Each row is a point. Before rounding, the points of a table are all equally far from one centre. They may lie mostly on one side of it. Write the centre, to within rounding.
(in the rows, 128 means zero)

Points (8 x 3):
[[161 129 145]
 [122 174  95]
 [135 125  67]
 [111  65 121]
 [153 160 125]
 [162 105 102]
 [145 149  81]
 [ 86  71 107]]
Centre: [110 123 119]

Points:
[[146  86 160 131 122 159  85 105 107 114 190]
 [162  81 127  70 123  88 141 133  85 119 149]
 [170  81 138  86  91 181 122 149  69 133 143]
 [137  61 176 108 152 157 154 117  87 146 158]
 [164  96 138  66 108 154 150  94 114 107 135]
 [144  87 120 124 154 167 109 151  43 139 180]
 [177  75 153  79 103 114 122 151 108 106 152]
 [149 104 149  92 166 118 155 183  92 122 161]
 [148  75 140  91 121 143  78 169  65 141 137]
 [176  94 128  58 122 164 164 122  86 123 147]
 [132  74 159 117 133 134 147 164 113 142 108]
 [131 108 110 127  82 182 142 119  96 128 146]
 [147  67 135 143 166 170 145 137 113 105 138]
 [ 97 100 138  88 144 173 152 139  81 124 117]]
Centre: [148 109 136 109 135 142 123 130  91 127 148]

Points, 27 rows:
[[147 169 135 174 148 128 142 169 100 164 155 106 130 108 153 168 125  68
  135 123]
 [120 176 132 160 175 136 155 132 118 163 130 169 193  86 133 115 121  91
  127 157]
 [146 110 125 134 209 160 151 155 118 174 127 113 147 133 113 163 115 110
   93 160]
 [111 133 149 167 179 118 159 177 136 172 126 107 105 123 134 148 147  83
   75 110]
 [132 132 127 138 136 139 168 190 112 221 156 126 134 120 142 135 127 131
  133 183]
 [116 157 159 162 178 123 197 157 137 176 167 112 153 116 163 163 133 103
   89 150]
 [119 151 120 174 133 143 136 195  85 172 153 121 147 109 124 180 132 108
   56 150]
 [125 179 145 173 169 147 140 131 132 161 125 132  96 151 161 173 159  76
   98 151]
 [104 126 166 186 146 112 165 171  74 158 146  86 146  91 171 146 150  86
  109 183]
 [151 129 142 181 172 150 188 180 102 175 153 129 118 114 146 137 160  97
   95 169]
 [113  96 124 167 174 138 163 175  96 139 160  93 158 136 105 170 114  82
   93 147]
 [129 168 143 155 192  97 130 184 107 139 134 124 162 142 128 142 136 102
   51 168]
 [102 109 108 140 145 149 154 156  44 177 138 109 164 125 122 141 113 119
   93 173]
 [103 159 128 165 196 120 161 168  95 151 144  80 159 121 128 181 104  85
  145 176]
 [ 81 106 130 177 167 125 162 153 115 138 164 153 113 101 133 144 121  66
   82 138]
 [111 128 184 205 152 124 132 166  86 161 134 102 109 105 126 160 149 115
   83 142]
 [149 148 153 143 133 109 131 185 101 176 161  88 131 110 123 179 131  99
   81 157]
 [114 152 135 128 185 129 148 150  77 175 144 145 186  88 170 153 158  96
   97 180]
 [ 95 175 159 152 207 139 162 178 113 173 124 117 131  98 151 152 119  94
  102 141]
 [106 122 111 174 145 144 169 147  87 190 181 123 159 147 118 140 142  64
  112 131]
 [123 133 129 153 197 137 148 186  90 158 131  76 150 108 113 162 128 108
   78 140]
 [141 132 123 174 148  87 129 142 123 156 106 159  89 139 123 158 111 126
   96 153]
 [158 128 152 154 152 142 161 156 101 178 148 114 179 120 168 177 170 117
  105 157]
 [127 106 140 166 176 130 160 139 104 181 178  74 150  97 122 153 116  94
  113 142]
 [114 131 136 132 166 128 150 193  88 187 146  76 155  92 102 139 121 124
   98 176]
 [147 139 112 144 166 136 142 142 108 173 127 117 176 166 140 172 192  84
  104 142]
 [135 132 137 150 205 115 161 145 102 188 146  99 145 105 157 129 167  68
   97 144]]
Centre: [103 138 130 161 151 124 135 148 118 161 132 123 145 124 130 142 143 104
 114 170]

Points:
[[141 117 147 184  86 128 153 117  97  84 103 173 111  88  91 120 148 187
   91 153  63  63 131 134]
 [116 113 124 206 127  85  90  75 140 132  91 140 141 108  99  86 116 116
  148 176 106  82 131 126]
 [149 114 168 154 117 105 115 118 106  93  97 189 122  83  89 110 166 154
  109 169  72  91  71 131]
 [148 140 146 191 141 100 138  53 145  99 114 152  79  98  99  91 122 177
  112 149 123 107 119 123]
 [120 145 173 163 156 137  96 129 166 132  98 129 125 119 101 145 157 150
  144 157  78  97 121 176]
 [145 130 141 193 114  93 111 124 159  93 121 147 110 109  79  88 132 150
  120 125  57 120 141  97]
 [120  71 181 181 117 144 123  93 136 137  90 144 131  96 125  88 128 161
  100 152  85 112 142 161]
 [145 102 143 167  94 117 127  66 128  93  58  90 100 107  87 130 129 158
  135 150 123 106 105 148]
 [178  99 140 203  79 148 126 114 139  91 116 142  95 128  93 127 162 148
  103 147  49  73 109 149]
 [157 125 145 195  79 107 128  86 169  66 112 126 125 132 101  80 128 182
  118 129  98 122 106 172]
 [122 117 128 163  79  94  98 105 141  72 108 153  72 119  66 125 155 148
  125 155  65  89 105 150]
 [125  83 139 212  98 139 125  96  92 114 125 120 114 118  88  95 131 153
  127 149  69  51 117 168]
 [147 136 151 196 102 125 100 119 140  84  91 115 150  98  82 100 170 136
  141 146  71 112  91 143]
 [107 123 124 152 105  81 142  88 124 123 108 124  78 166  98 130 100 184
  149 118 104 129 118 129]
 [116 163 171 134 106  83 117 137 114 134  94  99 128 137 101 119 126 180
  143 156 103  78  95 112]
 [146  81 170 158 111 114 135  92 150 108 113 112 110 107  77 104  89 136
  109 145  84 102  96 151]
 [131 110 168 172 133 115 160  95 130 100 105 111  99 147 125 115 130 156
   84 175  82  60 142 162]
 [204 145 128 142 106 114 150 104 152  95 119 136 120 115 104 120 163 148
  126 165  70  83  86 125]
 [158  96 148 196 112  67 134  94 175  98 102 132 111 120 128  94 129 138
  139 153  54 100  96 154]
 [173 145 141 201 144  89 132  98 115  91  94 127  83  99 114 109 159 116
  116 144 102  70  77 174]
 [166 156 130 178 111  91 122  72  89 112  93 126  96 125 101  82 134  86
  100 144 100  84  83 132]
 [131  75 194 186  88  91 133 150  93  93 102 148 117 120 106  91 145 169
  117 152  86 105 143 127]
 [134 140 159 179 103 108 122  96  71  85 122 175 130 139  61 124 146 172
   81 116  64 105 143 143]
 [174 137 137 119  93 115 143  96 117 116  85 193  79 107 144 112 133 161
  115 165  75  59 159 114]
 [136 107 151 151 153  97 150 110 128  93 135 168  89 105 104  74 139 134
  158 124  90  79 157 158]
 [140 120 118 133 117 105 131  65 151 119  82 128  89 151  98 146 139 155
  155 167  73 114 153 167]
 [132 107 177 163 135 109 134 100 153 120  92 135  68 111  93 146 163 174
  133 160  89 112 148 146]
 [125 110 162 169 121 113 124 123 105  83  94 152  93 113  81  95 138 123
  134 183  85 104 123  89]
 [143 141 186 150  87  99 140 110 144 124  89 199 101 157  62 129 150 158
   90 126 103  74 119 155]
 [143  88 164 174  97 107 140 118 130  98  60 156  90 124 131 127 148 182
   92 171  52  91 111 147]]
Centre: [154 134 144 170 103 110 112 109 112 117 104 158 120 130 124 123 123 148
 131 137 103  95 125 151]
